Each row of a before or after table is a point. One or more steps were done to the points. Then noise was added and the rows were shuffled. The steps act on how far a point lies along the listed directions, d1 being the first. Write out the steps. A step turns or swaps two directions, mirrors them in a line or flattens them onto one, adds a multiple of one to another, or multiplies one. Angles are multiples of 10 degrees, from the lower direction toward the higher: turns from -170 to 170, lines from 10 to 170 but not 90. Use the fewest steps. Two steps may share a direction if one is a turn and the other turns, adds or multiplies; they go together, in the order done. Otherwise the lowest direction goes first.

Directions:
(1): [-40 -53  33]
(2): [ 62 -32  24]
(3): [  3 -41 -62]
Before (11 x 3):
[[ -2 -30  26]
 [ 25 -11   0]
 [-14   4  -9]
 [-38   6  24]
 [  2  20 -13]
 [-17  81 -21]
 [ 28 -12  15]
 [ 33 -31  42]
 [-22 -18 -28]
 [-24  20 -74]
 [ 35  56   7]]
After (11 x 3):
[[-11  24  25]
 [-35 -28  39]
 [ 21   7 -89]
 [ 94  22 -55]
 [ 24  14 -19]
 [-10  24   8]
 [  3 -13 -16]
 [  4 -58  21]
 [ 71  65 -11]
 [-31  10  58]
 [-22 -26 -25]]
Steps: multiply d1 by 1.6; mirror d2 and d3 in the line at 120 degrees

Directions:
(1): [ 32 -31  -4  75 -25 -51]
(2): [ 61 -10  39 -49 -56  -4]
(3): [52 68  5 40 11 43]
Before:
[[ 15  32  17  31  36  32]
 [-39 -90  -8  51 -16 -42]
 [ 50  66   5  67   7  18]
 [ 51  -6  36   3 -69 -63]
 [-22  23   7  10  37  17]
 [-23 -57  15  -8 -24 -45]
 [-53  64 -23  30  66  55]
 [-85 -14 -63 -37  37  -5]
 [ 83   8  41  45 -61  11]]
After:
[[ -1  29  20  10  40  40]
 [ 27 -14  33 -31 -66 -56]
 [  1  51   3  -4  18  31]
 [-36   2 -63  31  29 -16]
 [-42 -90 -10  46 -13 -42]
 [-10 -57  16   4 -26 -52]
 [-48  65 -25  38  67  54]
 [-24  20   8  15  38  18]
 [ 34  -7  38 -29 -48  24]]
Steps: flatten d1 and d3 onto the line at 130 degrees

Directions:
(1): [ 27 -33 -30 -28  59 -29 -71  15 -49]
(2): [  3  58 -23  36  15  63   3 -24 -74]
(3): [-21 -15  20 -27 -95   4 -48  -5 -48]
(4): [-41 -33 -18 -76  18  58  43  26 -12]
(5): [  5 -25  -3  22 -11 -60  73  27 -67]
Before, 10 rows:
[[  7   7  15  15 -13 -21 -13 -21 -27]
 [ 22  11   6  42  56 -12  20  -3  12]
 [ 11 -16  22  10   5 -36  33  30  22]
 [ -7  31  12  -1 -16  22 -26 -29   8]
 [ 23 -49  37 -34 -37 -47 -48  14  95]
 [  4 -27  19  14 -26 -49   2  -7  -2]
 [-26   1  -3 -21  10  44 -10  15  26]
 [-22  -6 -31 -44  40  68   5   4   9]
 [-18 -15 -12 -31  26  35 -42  -9   0]
 [ -4  -9   6  -5   4 -33 -44  -9  74]]
After:
[[-17 -18  11 -13  -6   3 -39 -10  42]
 [  1  17   8  24  15  19  65  20  -5]
 [ 27   6  -1  39  90 -20  33   3  33]
 [ -4  55  12  57 -24   6 -12 -40  64]
 [  4  62  50  52 -92  43  11 -39  58]
 [  1 -11  17   0 -19 -30 -18 -15 -23]
 [  8  22   9   2 -14  -6 -65 -32  -4]
 [-14  14   1  -5  14  29 -25   8  23]
 [-12 -18 -26 -33  46  36  -9   6  40]
 [-13  -6  15  17 -43 -10  24 -14 -24]]
Steps: turn d1 and d2 by -100 degrees; multiply d3 by 1.6; add 0.7 times d5 to d4
